Every row gives one point. Two turns around zero, p and q, are shown by what they do to some points. Where does a point land after both, in the order given? Backwards means that the second turn is done in reverse. Each puzzle has new turns, and all numbers are rounded.

Turn p:
[1.1,7.0] => [6.9,-1.7]
[6.7,7.2] => [6.6,-7.3]
[15.0,16.5] => [15.2,-16.3]
[-28.0,-14.8] => [-12.4,29.1]
[5.2,-15.9] => [-16.3,-3.9]
Turn q:
[-8.6,24.2] => [-23.9,-9.3]
[12.4,-16.3] => [15.9,12.9]
[-3.9,-7.9] => [8.0,-3.7]
Where do these land?
q, then p: [4.5,-9.7] => [4.0,-9.9]
p, then q: [0.6,1.8] => [0.7,1.8]
p, then q: [8.5,2.5] => [8.6,2.0]
q, then p backwards: [7.9,-21.8] => [-10.3,20.8]
q, then p: [-21.4,27.2] => [-19.9,28.3]

Turn p:
[12.1,-5.8,-11.1] => [8.6,-14.9,2.8]
[-23.9,5.4,-22.4] => [26.4,18.5,-7.9]
[-4.0,-16.3,13.2] => [-13.1,-3.8,-16.4]
[16.7,19.6,18.9] => [-20.5,0.9,24.5]
[-1.0,-2.9,1.5] => [-1.4,-0.6,-3.0]
Turn q:
[12.3,11.2,20.6] => [-11.7,4.3,23.4]
[-1.0,-18.5,5.1] => [18.5,-2.3,4.8]
[5.7,8.5,-28.9] => [-8.4,15.0,-25.4]
[-17.0,-1.1,3.2] => [1.5,-17.0,-2.8]
Where do these land?
p, then q: [5.3,15.2,-9.4] => [-3.2,3.0,18.1]
q, then p: [5.0,-0.5,0.1] => [-1.6,2.7,3.9]
q, then p backwards: [21.2,-12.6,19.3] => [1.6,29.3,-10.9]
p, then q: [0.9,5.6,-19.8] => [0.3,16.3,12.6]
p, then q backwards: [-27.5,3.8,23.9] => [22.4,18.2,-22.6]
q, then p: [-5.0,-11.6,-14.1] => [12.5,-11.8,7.9]

Turn p:
[-16.3,25.2,-9.3,-15.7] => [-17.8,24.5,-17.2,4.5]
[0.8,21.5,15.3,-11.6] => [-10.8,23.9,11.8,-1.7]
[5.3,-3.4,-7.9,13.4] => [11.9,-7.2,-2.3,9.0]
[1.5,-25.8,12.3,14.0] => [3.3,-28.0,14.7,-2.4]
[8.8,-17.5,-10.3,-0.2] => [13.3,-13.2,-6.9,-9.5]
Turn q:
[6.7,-31.1,-16.1,-15.5] => [-23.6,1.8,-10.2,-29.1]
[13.4,14.8,27.9,19.8] => [11.4,0.4,33.5,17.8]
[13.9,1.2,18.2,2.6] => [3.7,6.6,21.8,-0.7]
[-18.1,12.4,8.3,-0.7] => [8.6,9.6,-7.8,18.0]
[-19.3,-7.1,-13.9,3.4] => [-11.9,-4.7,-20.2,7.4]
[7.9,-2.0,-15.2,-2.7] => [-0.1,-11.0,-5.1,-12.6]
[-4.5,11.8,-9.3,-6.8] => [11.8,-2.9,-12.0,-0.7]
Where do these land?
p, then q backwards: [-31.4,9.4,-11.7,13.1] => [-30.6,-8.9,-6.5,18.0]
q, then p: [6.3,-3.4,14.9,-8.2] => [-6.0,14.8,9.1,0.8]
p, then q: [26.8,-34.1,4.9,-6.1] => [-5.6,22.5,12.4,-35.3]
p, then q: [-4.2,7.3,-12.4,-6.4] => [6.3,-11.3,-9.9,-0.8]
q, then p: [6.7,21.3,6.7,10.8] => [15.2,-7.0,19.4,-0.8]
q, then p backwards: [-4.2,-0.5,-2.4,-3.2] => [-1.7,1.3,-4.9,-2.3]

Turn p:
[4.1,-5.5,-1.4,-7.1,-20.2,-12.6] => [13.7,12.5,11.9,9.4,-1.6,9.5]
[-1.8,-16.3,-15.7,-3.3,6.4,-13.8] => [22.0,-5.6,-10.1,-3.9,-6.7,9.0]
[26.1,-0.7,19.9,8.4,9.2,1.7] => [-9.6,-5.6,15.6,-20.4,20.4,6.1]
[16.8,0.5,2.2,-13.8,25.3,11.5] => [-4.2,5.3,-10.9,-30.7,9.5,-7.3]
[-12.3,-3.6,12.7,-16.8,23.9,12.7] => [-7.8,-1.4,-5.0,-24.1,-16.8,-19.8]
[5.6,12.7,-4.6,6.7,17.0,-14.8] => [10.3,-13.7,-5.4,-2.1,17.9,-11.0]
[-6.5,5.8,-5.9,-13.9,-15.0,8.6] => [-3.0,20.0,-3.6,10.2,-8.0,-3.5]
[-0.8,5.9,-10.8,37.1,-17.7,-3.8] => [-7.7,-17.9,0.1,31.3,12.6,18.3]
[-31.2,1.1,3.5,2.8,-28.9,10.4] => [-13.6,6.4,7.4,30.2,-27.3,-1.4]
Turn q:
[-21.2,18.5,27.2,4.9,-28.3,18.3] => [-12.0,-29.4,18.0,31.4,-10.7,15.9]
[-23.7,1.8,-6.3,12.0,1.0,-10.0] => [-2.4,-12.7,-20.5,11.7,10.1,-5.0]
[-0.5,-18.9,-1.1,-2.2,-0.5,-9.4] => [13.6,1.9,-0.7,-4.8,15.4,0.7]
[13.3,7.3,23.8,12.9,6.3,15.1] => [10.6,1.0,14.2,11.6,-27.3,-5.8]
[0.5,-0.2,-6.2,-10.6,8.1,-19.3] => [-3.9,17.2,-7.5,-0.6,14.6,-3.1]
[11.5,-4.3,-21.2,-22.2,9.6,16.1] => [-6.2,12.7,-4.1,-30.2,-6.9,16.4]
[20.1,-4.2,-16.2,5.4,3.9,-10.9] => [0.4,9.3,0.5,-19.0,4.8,-19.4]
Where do these land?
q, then p: [-8.2,0.8,13.9,-0.8,-21.4,-26.7] => [-4.2,-34.6,2.7,-12.7,3.4,-5.9]
p, then q: [12.4,-17.6,3.7,2.1,8.9,-5.4] => [4.4,8.1,9.0,-9.0,-5.3,17.7]
q, then p: [-17.4,-7.7,13.0,4.9,8.7,-4.3] => [-5.0,-8.4,-9.8,0.0,14.6,15.7]
p, then q backwards: [19.1,-20.0,-15.3,1.4,-2.7,16.9] => [-12.2,-4.9,-11.9,-27.3,10.6,11.2]
p, then q backwards: [-5.2,11.0,-12.3,-20.1,15.1,12.9] => [3.9,4.7,-18.2,9.1,23.0,-10.9]
p, then q: [2.0,-4.4,-28.9,5.8,20.9,12.6] => [-8.2,-3.3,-17.5,-32.3,5.9,5.0]
p, then q: [2.3,-7.8,8.3,1.8,2.7,-10.5] => [8.6,5.6,11.0,0.2,-1.0,5.4]
q, then p: [-8.5,38.1,5.4,-3.1,-36.2,16.9] => [-16.5,-20.6,16.9,11.2,-44.9,5.6]
p, then q backwards: [3.4,7.8,12.2,8.0,4.0,-12.4] => [3.8,-6.2,2.6,6.8,-17.7,-5.9]

Turn p:
[-9.6,19.4,22.3,-0.8,-17.7,0.2,-12.9,5.1] => [-15.7,8.3,4.9,-6.8,-3.9,32.5,0.9,3.4]
[-22.0,-9.2,-20.5,-8.1,24.4,8.7,10.4,-24.8] => [-12.1,-15.0,-0.5,25.8,16.2,-28.1,16.6,-9.0]
[0.6,11.0,-15.8,9.8,-0.1,0.9,-6.4,-5.3] => [-4.6,13.2,-1.8,6.8,-10.2,-6.9,1.9,-11.6]
[7.1,-9.3,-15.7,-21.5,-16.9,-3.1,9.7,10.1] => [-3.0,-8.8,-25.5,-4.2,-3.5,-8.5,-18.1,13.1]
[-15.4,-8.7,18.9,7.6,-7.2,1.6,10.9,17.1] => [-5.4,-17.3,20.1,-10.7,-6.3,8.8,-3.7,14.7]
[16.6,-4.1,6.6,27.2,-16.5,18.5,-4.2,-18.1] => [24.1,6.0,7.0,23.8,-23.4,15.6,3.7,-1.2]
[0.5,14.4,3.6,14.2,12.0,-0.5,5.9,13.7] => [-1.6,13.7,16.8,-12.9,-4.7,-6.9,7.7,4.4]
[9.3,-4.9,15.4,7.3,-18.7,-21.7,-14.7,19.3] => [8.6,-1.6,1.4,-27.1,-10.3,22.3,-18.3,-7.5]
[7.5,-6.7,3.9,-17.1,29.6,-12.4,14.5,-30.1] => [15.0,-11.6,-14.6,2.1,28.6,-13.7,30.6,-6.4]
[5.5,-1.9,-18.5,-18.4,11.2,7.8,-13.3,13.0] => [-5.1,13.1,-7.6,3.2,17.5,-15.0,-21.2,0.2]
Turn q:
[-10.4,-1.0,8.6,3.7,13.0,-3.7,17.8,-13.6] => [-7.3,-17.2,1.0,1.8,-5.5,5.4,21.0,-5.1]
[-11.3,-0.1,9.6,-15.9,13.3,-29.1,-14.0,0.6] => [-10.5,-21.0,-8.0,5.7,-10.3,-29.6,-8.1,0.7]
[14.8,19.1,-2.6,27.0,-24.7,10.9,16.7,0.7] => [15.5,31.1,23.5,-7.6,-1.3,10.5,19.9,2.3]
[-5.2,12.6,4.6,-25.2,23.5,8.7,7.7,1.7] => [-25.9,-13.4,-10.9,-23.3,4.1,0.0,1.1,-1.5]
[-11.6,-3.7,-9.0,27.2,-0.5,11.5,-15.4,15.1] => [0.9,25.4,-12.2,23.7,13.6,0.7,4.3,-2.5]
[-8.4,-10.2,-2.9,-22.4,-0.2,5.8,16.3,3.4] => [-12.7,-10.5,-7.0,-7.3,-12.8,18.4,-8.4,7.0]
[18.9,-10.1,6.9,-31.0,17.3,-16.2,-8.3,4.7] => [-1.5,-29.4,-5.0,-14.3,6.4,-15.4,-21.5,16.8]
[5.7,-3.1,-12.2,21.7,0.0,-8.1,-2.7,-1.7] => [20.5,7.0,-5.5,9.5,2.9,-4.3,10.9,1.4]
[7.9,5.1,16.9,-20.0,-5.2,8.5,16.9,16.5] => [-20.3,-0.7,15.1,-16.7,-2.1,8.6,-6.8,19.6]
[8.0,-8.4,5.6,18.6,-14.9,15.4,-20.6,-2.0] => [11.5,15.0,13.8,17.2,18.9,4.2,-10.2,-8.9]
[-8.4,-0.2,-25.4,16.3,-21.7,-3.7,-14.3,-25.3] => [29.8,13.8,-4.7,11.3,-14.0,1.5,-2.2,-29.7]
Where do these land?
p, then q: [-18.5,4.2,-4.9,9.6,2.2,12.8,-31.0,-21.1] => [0.5,1.3,11.4,13.7,9.1,4.5,26.9,-30.1]
p, then q: [21.3,-19.5,17.4,5.8,11.7,-9.2,9.2,-11.3] => [16.8,-16.3,7.3,-16.1,15.7,8.7,-2.2,20.4]
p, then q backwards: [-13.3,-9.5,-8.8,-5.8,-1.1,2.3,5.7,17.6] => [2.5,-0.5,13.8,-18.8,3.0,-7.4,-7.3,7.7]
q, then p backwards: [19.7,9.1,-10.0,-2.5,-13.6,-21.6,-20.2,14.6] => [25.4,-7.7,-18.3,4.1,10.9,8.7,8.2,23.0]
q, then p: [15.3,4.7,-13.9,13.2,-12.2,22.9,3.3,16.8] => [-8.0,33.4,2.6,-1.2,9.3,-2.8,7.0,16.1]
p, then q backwards: [-25.2,6.0,22.2,-2.1,-17.7,2.1,-7.3,-3.3] => [-11.5,-13.3,15.2,-8.7,0.2,20.4,22.6,-2.3]
p, then q: [12.5,-6.6,18.2,-17.4,31.5,11.7,15.4,-22.4] => [3.7,-14.4,-12.0,-10.8,17.4,2.3,29.7,32.1]
q, then p backwards: [-13.9,9.9,-8.7,5.3,17.2,-7.6,8.7,3.0] => [-0.9,13.8,-8.7,-6.1,-2.7,-10.0,14.9,-14.1]
p, then q: [2.0,1.8,-11.5,-6.1,-18.0,-13.4,16.2,6.1] => [7.2,7.4,-11.2,1.3,-19.0,4.5,-18.6,4.1]

Turn p:
[-4.2,-12.5,-2.3,-2.8,15.2,-2.8,-12.8,0.6,-1.5] => [7.1,-8.0,2.8,2.4,-2.7,0.1,-7.7,15.1,13.0]
[-7.9,25.2,30.1,4.2,7.3,-9.6,1.3,-75.9,-9.9] => [31.2,-7.1,-31.8,-5.1,-17.7,6.7,59.2,-28.4,30.1]
[19.2,-1.1,-3.0,-9.0,3.0,-4.5,-7.4,-13.4,21.9] => [11.8,-0.7,22.9,-0.1,-18.7,-7.6,3.7,-10.0,4.1]
[2.7,11.8,-1.3,10.4,-11.9,-8.4,-11.4,13.4,14.7] => [-17.5,-5.6,21.6,3.8,9.2,0.0,7.7,-4.5,-3.7]
[-6.7,14.3,-11.0,-7.3,11.1,17.4,5.1,10.4,-14.1] => [13.3,-4.3,-13.2,7.6,19.4,-7.1,-9.7,2.8,-15.2]
[-4.5,0.5,-11.3,2.2,-4.1,6.1,9.7,7.9,-4.9] => [-3.9,7.5,-6.0,1.8,10.7,-2.5,-11.0,-3.2,-5.0]
[-7.8,-12.2,14.4,-0.5,-14.1,24.3,-0.9,14.4,4.6] => [-10.8,20.1,-1.8,12.6,-3.4,3.6,3.5,21.3,-16.2]
[22.1,-8.9,13.4,-6.0,11.1,-7.3,1.4,12.6,-12.2] => [-3.0,-17.4,-3.2,-16.7,-17.8,-3.1,-9.2,11.0,-11.8]
[-8.1,-10.4,-13.3,2.4,-36.6,3.3,1.6,8.2,-5.4] => [-25.4,17.2,-3.2,18.0,1.8,14.7,-13.7,-10.5,-3.5]
[4.1,-4.8,-13.8,15.8,10.7,0.6,1.6,9.1,-9.1] => [-8.4,-6.2,-5.8,-3.0,8.5,-16.8,-14.2,3.6,6.5]
[-7.7,9.7,5.0,-14.2,10.8,-9.9,-2.9,3.1,-6.5] => [13.2,-14.2,-0.9,-5.8,7.2,13.2,0.8,3.4,-2.9]
[-1.2,-11.7,-6.9,4.8,-2.6,-9.1,14.9,9.6,22.4] => [-7.6,18.8,18.4,-15.7,3.6,-1.1,-9.2,-0.6,4.6]
Turn q:
[2.1,4.9,6.7,-1.3,0.4,-11.6,6.4,25.4,-6.9] => [2.4,-2.8,5.5,-21.4,-5.6,-13.1,-0.8,-9.5,-12.2]
[-2.5,-4.7,5.1,2.4,-7.3,-13.5,-1.1,15.6,40.5] => [24.7,-13.0,-17.8,-9.0,21.0,-19.0,-0.2,12.9,-5.7]
[3.0,-12.2,9.8,4.8,11.6,2.6,-9.3,-1.0,-2.4] => [-5.2,-1.5,0.3,8.5,9.8,-4.8,6.9,-15.2,3.8]
[12.2,5.1,11.3,10.5,-8.2,-2.3,-0.2,-12.3,-3.8] => [11.6,6.0,10.9,9.5,3.7,11.7,3.7,-4.8,-9.2]
[-6.4,0.8,-3.0,18.2,1.6,7.3,14.0,-3.8,6.5] => [13.6,8.9,3.2,-2.8,3.9,3.0,-8.1,0.3,17.8]
[5.4,11.7,7.2,-64.9,31.7,-1.3,9.5,-13.8,-9.4] => [-19.4,-48.4,-10.6,8.7,-48.4,9.3,21.2,-4.6,1.5]
[-2.3,-14.9,6.5,0.6,-13.8,-1.7,7.4,-5.3,-10.4] => [0.5,10.7,15.5,6.7,-2.7,-8.7,11.4,6.5,0.6]
[10.1,0.3,-25.8,12.2,-10.4,12.3,1.1,14.3,4.3] => [-1.3,11.2,-1.2,0.1,3.4,-7.7,-33.7,7.3,-2.7]
[-8.5,0.6,-27.8,16.3,-1.6,-14.4,-15.4,-16.1,-10.5] => [-21.8,6.4,11.3,-5.1,22.0,21.2,-8.2,15.5,4.2]
[-13.1,8.5,10.0,1.4,-4.1,22.6,-12.3,-3.1,-8.1] => [-4.9,22.7,-16.7,4.7,-7.1,8.3,8.0,-8.6,1.9]
Where do these land?
p, then q: [11.6,8.2,-19.1,-7.2,2.7,9.5,7.3,-17.3,-24.7] => [-13.5,-4.6,15.2,15.9,19.5,15.1,-12.6,14.6,-3.4]
q, then p: [-17.0,12.4,6.4,-15.5,-28.1,-7.5,-3.5,14.3,16.0] => [-3.5,-12.5,-3.5,-5.3,8.0,6.4,-32.6,-14.1,-21.7]
p, then q: [-16.1,-7.6,-3.5,8.9,1.4,-2.7,-18.7,-1.1,16.8] => [23.2,-1.7,-12.3,-8.3,7.5,-7.4,1.3,-12.1,5.6]
q, then p: [2.0,10.9,-0.3,20.0,9.3,-7.1,3.7,-2.3,-12.4] => [18.0,1.8,-3.0,7.7,-10.8,-1.4,15.4,6.3,-6.4]
p, then q: [-13.8,-10.1,19.7,12.9,-1.6,3.2,1.7,-16.2,2.2] => [16.4,-2.3,-6.8,-13.2,-12.8,-3.3,-16.3,13.0,5.1]
p, then q: [-9.5,-17.8,21.0,-7.9,-0.6,-15.0,-24.8,13.3,5.2] => [10.2,20.7,-17.2,-1.5,-7.4,-31.2,0.6,-9.4,1.3]
p, then q backwards: [10.7,13.3,-13.5,-16.5,18.3,3.5,23.0,-4.3,-3.2] => [12.1,11.6,13.0,14.2,-1.2,-1.6,7.3,26.0,16.3]
q, then p backwards: [-12.8,-28.5,4.6,-0.8,-18.5,-17.8,-5.8,21.2,14.6] => [1.4,13.7,5.4,26.1,26.3,21.5,8.4,11.9,9.3]
p, then q: [8.2,5.6,-4.0,6.9,9.9,24.3,5.7,6.4,-10.0] => [-15.2,-7.6,17.4,-15.7,9.6,3.6,-5.6,0.8,-7.0]
p, then q: [36.6,13.8,-11.1,-0.8,7.1,9.7,11.4,-14.1,-4.4] => [-7.8,-8.8,29.9,9.5,8.7,13.1,12.4,19.8,-15.1]
